Each row is a point. The ring and each string are closed loops that go straight from each point to the next, and from the last back to the first. Before rounding, they use only three directions, however many columns there are. Count how often each string passes through the ring. Passing back the other way cancels.

Ring, 8 rows:
[[  8.9  15.7 -13.9]
 [ 20.4  16.6  -6.1]
 [ 21.6   8.2  -0.4]
 [ 16.4 -10.4   2.3]
 [  8.3 -24.3  -0.3]
 [ -6.5 -26.2  -8.6]
 [-11.3 -15.4 -13.4]
 [ -6.0   2.9 -16.4]]
String, 24 rows:
[[ 17.5  14.6 -19.1]
 [ 18.7  10.3 -12.5]
 [  3.7   6.2  -6.1]
 [ 16.7  23.3  -4.8]
 [ 34.9  21.5  -5.0]
 [ 33.2   7.7  -7.0]
 [  6.9   4.2  -5.6]
 [ 13.7  23.6  -4.3]
 [ 25.1  27.6  -9.7]
 [ 23.1  14.3 -14.3]
 [  8.5   6.5 -11.8]
 [ -7.7  12.4  -8.8]
 [-12.7   8.0 -18.3]
 [-11.9   4.3  -8.2]
 [  1.9  -5.4  -8.6]
 [-10.0  -4.5  -8.0]
 [-17.1 -22.1 -12.2]
 [ -6.0 -35.2 -15.5]
 [  0.6 -17.4 -11.1]
 [ -6.4  -2.9  -7.3]
 [-19.4  -7.1 -13.0]
 [-12.2  -8.7 -20.2]
 [-10.2   5.5 -20.6]
 [ -4.8  19.3 -19.3]]
Times through: 4

Ring, 8 rows:
[[ -7.5 -18.2  -3.2  -1.5   4.9   6.0   9.5 -34.7]
 [  6.2  -8.0  -8.3  -7.0 -12.3  -6.3  13.8 -12.4]
 [ 14.1   7.2  -6.9  -3.3 -12.2 -11.1   6.2  11.7]
 [  9.0  17.2   1.2   9.2   9.1  -3.0 -10.8  20.2]
 [  4.6  18.8   8.0  14.0  22.5   2.0 -13.7  20.6]
 [  3.9  10.9  10.5   7.6  20.3   0.5   1.3  13.7]
 [ -2.4  -3.9   8.7   2.6  17.9   3.7  10.8  -8.6]
 [-12.2 -17.8   3.7   2.7  18.1  11.1   8.0 -35.7]]
String:
[[  3.8  -0.1  11.7  -1.8  14.1  -2.4  21.0   3.8]
 [  6.9  -2.3   5.7  -5.8   2.8  -6.2  23.3   1.7]
 [  4.7  -1.4   2.5  -1.9   3.9  -3.3  13.3  -1.7]
 [ -5.7  -5.6   4.6   5.6  17.8   7.0   1.9 -16.2]
 [-23.2 -19.8   8.1  12.3  36.6  22.7  -5.4 -47.5]
 [-24.5 -28.4   5.6   7.0  30.4  21.9   3.3 -58.6]
 [-14.2 -25.3   1.0  -0.9  13.4  11.4  13.2 -46.7]
 [  0.1 -13.3  -1.8  -6.1  -1.5  -1.2  18.5 -20.8]
 [  1.0  -6.2  -0.5  -1.3   3.2  -0.3  10.0 -12.2]
 [-10.2 -12.3  -0.1   5.9  15.6  10.5  -2.0 -30.4]
 [ -9.3 -20.0  -6.1  -0.5   3.7   7.7   5.3 -40.1]
 [ -3.2 -19.2 -10.6  -5.6  -8.5   1.3  10.7 -35.1]
 [ 16.9 -11.1 -16.1 -19.9 -36.9 -18.7  30.8  -7.8]
 [ 16.4  -0.7  -8.1 -12.2 -22.0 -15.7  22.5   6.0]
 [ 14.6   1.9  -6.1  -8.4 -15.9 -13.0  17.0   7.6]
 [ 10.8   3.2  -3.8  -3.6  -7.5  -8.6  10.0   6.0]
 [  1.6   3.3  -1.1   6.1   8.3   1.6  -5.3  -2.7]
 [  9.1  13.3  -5.1   7.0   0.8  -3.9 -11.9  13.0]
 [ 15.9  20.6  -4.5   5.6  -3.6  -9.5  -9.6  28.0]
 [ 19.6  23.4  -2.5   3.4  -5.3 -13.0  -4.4  35.9]
 [ 14.9  13.6  -0.1  -0.1  -3.1 -10.5   5.6  22.6]
 [  5.3   9.5   2.7   6.4  10.5  -1.1  -3.2   9.6]
 [ -3.8  14.6   7.8  19.9  31.7  10.3 -24.0   7.0]
 [ -5.8  24.4  13.6  29.2  46.3  14.9 -37.2  17.4]
 [  5.3  24.3  12.0  17.1  28.7   2.5 -16.5  29.0]
 [ 12.7  16.2   6.9   3.1   8.0  -7.7   5.6  26.6]
 [  7.1   7.4   4.6   2.4   8.2  -3.7   6.1  10.6]
 [ -0.9   4.9   7.0   8.6  20.1   4.4  -2.8   0.6]
 [ -5.3   6.7  13.9  13.6  33.8   9.5  -6.0   1.4]
 [ -1.7   3.7  13.4   7.3  26.2   4.8   5.4   2.1]]
Times through: 5
